Each row of a before or after table is a point. One or more steps were done to the points. Then noise was added and the rows were shuffled. The steps act on how far a point lies along the listed directions, d1 being the first. Write out the steps. A step turns or swaps two directions, mirrors them in a line or flattens them onto one, adds a multiple of one to another, or multiplies one. Angles are multiples of 10 degrees, from the lower direction toward the higher: turns from -170 to 170, lines from 10 to 170 but not 90. Use the fewest steps. Two steps may share a direction if one is a turn and the other turns, adds or multiplies; they go together, in the order done. Otherwise the lowest direction goes first.

Directions:
(1): [-60  34   1]
(2): [-27 -46 -44]
(3): [ 21  39 -53]
Before:
[[-14  13  -9]
 [-15  -4 -20]
 [-17 -13 -17]
 [ -8 -16 -19]
 [ -5   7  10]
 [ -5  27  21]
 [ 10  -9 -10]
 [ -7  11   0]
 [ 16 -20  17]
 [-21  -6 -18]
 [ 11   3   7]
 [ -9  -3 -14]
 [ 20  16  20]
 [ -9   8  23]]
After:
[[  0 -10 -17]
 [ -7   1 -30]
 [  2   9  16]
 [ 11  -2  58]
 [ 20  25   1]
 [ -2   7 -12]
 [-10 -12 -19]
 [  8   8   1]
 [  8  29   7]
 [-17 -18 -12]
 [-15 -21  -1]
 [  5  17  48]
 [-15 -16 -25]
 [-13 -22 -10]]
Steps: multiply d1 by 0.4; multiply d3 by 3; turn d2 and d3 by -40 degrees

Directions:
(1): [-23   6 -10 -14  54  11  14  26]
(2): [-15 -42  11 -26   3   4  27 -35]
(3): [ 19 -12 -32   5 -21  36  33  19]
(4): [-35   1  42  11 -22  25   5  23]
(5): [ -2  16  -6 -60 -21   9 -17   9]
(6): [ 11  29  16 -10  -7 -32  49   6]
Before:
[[ -7 -17  21   0   4  -4   0 -16]
 [-13 -11  18  -1 -16   5   1 -11]
 [  3  -9 -13 -18  18   5   4 -14]
 [  5 -11 -18 -11   6   3  21  -8]
 [  4 -20 -17  -8  19   1  25  -8]
 [ 18  19 -30  -5   7  -4   9  20]
 [ -4  -5  -7 -19   8   6  -3  -9]
 [ -2 -11  -4  -2   9  -5   4  -9]
 [  9  -8  -1 -17  12  -8   5  -6]
 [  4  21  -4  -9  12  -3  14  26]
 [ -9 -13  14   1 -10  10   1   6]
 [ -1 -13  18  17 -27   2   0  -2]
 [  3  18  -5 -19  -3   2  12   6]
 [ 23  14 -12  -9  -5  -3  23   5]]
After, 14 rows:
[[ 13  16 -17  -9  26  -8 -18   2]
 [-15 -41  -1 -26   9  25  14 -28]
 [ 26  35 -29   7  11   0  -7  37]
 [-19 -38  -6 -26  23   8  16 -29]
 [ -5 -46  21 -15  -8   2  32 -38]
 [  8  18 -18 -17   7   2  -4   2]
 [ 15  39 -37  15  19   1 -40  43]
 [ -9 -32   1  -7   2   6  13 -19]
 [-14 -25   1 -26  -2  17  11 -17]
 [-21 -59  -5 -25  28  14  28 -35]
 [-14 -22  25 -20  -9  -9  27 -31]
 [-10 -11  21 -12  -1  -6  21  -6]
 [ -8  -4  28   4  -2 -25   8 -10]
 [  2 -37  -1 -21   6  10   8 -19]]
Steps: mirror d1 and d3 in the line at 30 degrees; multiply d2 by 3; turn d4 and d6 by 70 degrees

Directions:
(1): [-12  14   7 -23  24  18 -54  19   0  24   1   0  28  -9]
(2): [-30 -20  16   6   0   3  12  20 -60  -3   1  -1  -1 -27]
Before, 8 rows:
[[  1   7  10 -11   8   6 -25  11   5  11   5  -1  14   0]
 [ 12   4  -2 -20  15   2 -36  -6  21  18  -1   3   4  17]
 [-14  -4   4  11 -10   9   9  12 -16   1   7  -2  -6  -9]
 [ -6  -4   4   3  -3   1  11  -5  -7  -9   0  -2  -3  -8]
 [ 23   6 -12   1 -10  -4   9 -15  37   6  -6   2  -5  25]
 [-13   2   7 -12   8   8 -15   6 -14   7  -3   3  14  -4]
 [ 15  -2  -3  15 -18 -19  36 -18  -3 -15  -2   2 -24  13]
 [  5  15  -7 -11  -2   1 -12  -2  20  12   7  -6   0   7]]
After:
[[-10  -1   2  11 -10   7  11   9  -9   0   8  -1  -5  -7]
 [-13   5   7 -17  11  11 -26   9 -11  12  -2   2  21  -5]
 [  4   3   3 -27  22   8 -49   3  12  24   1   4  12  11]
 [ -5  -5   4   6  -5  -2  17  -6  -5 -10   0  -3  -6  -6]
 [  2  15  -7 -13   1   5 -15   2  16  15   8  -6   3   2]
 [ -4  11  11 -16  14  11 -38  16   4  16   5  -3  22  -2]
 [ 21  -8  -7  25 -27 -27  60 -26  -5 -24  -3   2 -36  14]
 [ 20   3 -10   6 -14  -6  20 -15  24   3  -7   2 -10  22]]
Steps: multiply d1 by 1.6; multiply d2 by 0.7

Directions:
(1): [-28  -9 -38 -24  -7 -11  29   1 -16 -39 -15 -21 -12   5  27   2 -34   4
  12  38 -53  57  23 -17]
(2): [ 16  27   9  14  48  21 -24  32 -15 -28 -47  -9   2 -40  27 -19 -12  41
   9 -51 -15  -2  24   5]
(3): [  2 -33 -14  39  53  48   0 -12  41 -19   3   2  13  -3  45  30  20 -46
   6  15  17  14  -2 -20]
(4): [ 43 -21 -41  29  12 -45 -23 -36  26  30 -14  -2 -52  13  21 -15 -48   6
  -3  -5  -2 -17   0   0]
(5): [ 15  53  16  -6  34  18   6 -31  14  23 -32 -15  -8   4 -51  26 -13 -33
  38  29 -23   5  17  37]
(6): [ 16  29 -36  23  -6  -3  10 -20 -39 -27 -36 -27  22  52   5 -25  27 -20
   4 -20  11   9 -60   9]
Before, 13 rows:
[[-13  -8  20  11  31  29  16  -3  39   7  16  12   4 -18  -4  29  19 -45
   12  27  18  20  18  -3]
 [-13 -13  -4   5  10  15  17  -5  10 -20   6 -14  -8  -7  16   6 -12  -7
    3  23 -12  23  11  -8]
 [  2 -30  -1  -4 -56 -28  -4   2 -27  18  13  -2 -15   0   3 -22 -10  39
  -10  -7  -5  -2   0   3]
 [-45   3  40 -33  17  49  25  26   4 -22  12  11  33 -21 -12  32  22 -20
   14  39 -13  16  31 -12]
 [-13   2  -3   0   6  10  15  11  12 -13   2   0  -2 -17   3  18 -11 -16
   15  23 -12  24  24  -6]
 [-24  10  10 -14   1  27  24   1 -15 -27  -2 -11  19  -2  -2  13   4  -8
   17  21 -22  42  11   7]
 [-25 -16   0 -34 -54 -15  20  25 -37 -18  15   8  20   6  -4 -27   5  28
  -28   0   0   5 -18 -17]
 [ -4   7   3 -32 -33 -41   7  23 -44 -14  -6 -14   6   0  -9 -14   2  25
  -22 -35  13  -7 -17  -2]
 [ -3  -4  12  -2  -3 -18 -25  29   8   0   6  13 -14 -26  19  -9 -16  22
    3 -23 -18 -17  28  -9]
 [-20  -3   7  17  21  43  -3  12  11 -13   3  -1  42  -4  11  15  34  -8
   -6  12  13   1  -2  -4]
 [-10 -42  -6  -2 -35 -32  -2  33 -21 -19  12  -2   5  -5  39 -35  -4  40
  -33 -31   2  10  -8 -23]
 [-13  -9 -11 -11 -37 -27   5  22 -35 -21   9   6  17  -4  19 -39  -1  39
  -20 -28  -4  -4 -23  -5]
 [ -7   3  -8   5 -25 -21  -4  21 -35 -20 -16  -5   3   6  12 -32  -9  34
   -6 -17 -15   3  -9  -8]]
After:
[[ 17  -6  -9  26  19   2   0 -27  21   5  -2 -17 -21   7   7  -3 -16 -12
    2  12   4   1  -3   4]
 [ -1  -6  25 -33 -14 -37  -5  23  -5  15  11   1 -14 -31 -18   5 -19  25
  -19 -21  10 -19  19  -2]
 [ -2  -9  21 -19   0 -11 -10  10  22  25  20  23 -15 -41 -10   0 -33  27
   -3   2 -19 -19  31  12]
 [ 11  24   1  24  20   7  11 -24   8   8  -7  -3   5  21 -23   3  24 -47
   17   5  24  12 -23  13]
 [ 14   8  31 -35 -31 -32  -6  -5   6  57  11  22 -26 -15 -58  -8 -38  31
  -11   8  -4 -40  17  17]
 [ 45  27  12  33  41  13 -19 -45  23  38 -25   2  -3  29 -30   2  15 -35
   17  -8  37 -49 -28  26]
 [ 27  14 -21  32  14  -6   0 -22  14   8 -19  -5 -13   7  -4   5 -13 -27
   16   4   7  -1  -8  10]
 [  4   0  41 -19  26  -3  -7   1  40  35  -2   2 -26 -36 -22  22 -41   0
   15  19 -29   5  59  16]
 [  9  47  14   8  50  26 -10  -8  25  -6 -34 -10  -4  -9 -13  28 -12 -40
   50  17 -36   8  30  21]
 [  4 -10   7  37  34  35 -21  -3  30  12   5   4  25  -6  16  16  23  -6
   -9   3  27 -21  -4   1]
 [ -4 -18   9  12   5  -6 -17  17  10   4   0   9 -16 -26  17  -4 -23  25
   -1  -1 -13  -8  24 -15]
 [ 33 -19 -10  37   4 -13 -20 -25  10  17   3   6 -13  13  14 -16  -2   4
   -9 -23  29 -20 -21   8]
 [ -1  14  24 -30 -40 -16   2  -8 -18  37  -4  -8 -28 -11 -49  -1 -30  27
   20  24 -38   7  34  32]]
Steps: mirror d1 and d4 in the line at 40 degrees; add 1.5 times d2 to d3; turn d5 and d6 by 110 degrees; multiply d5 by 2
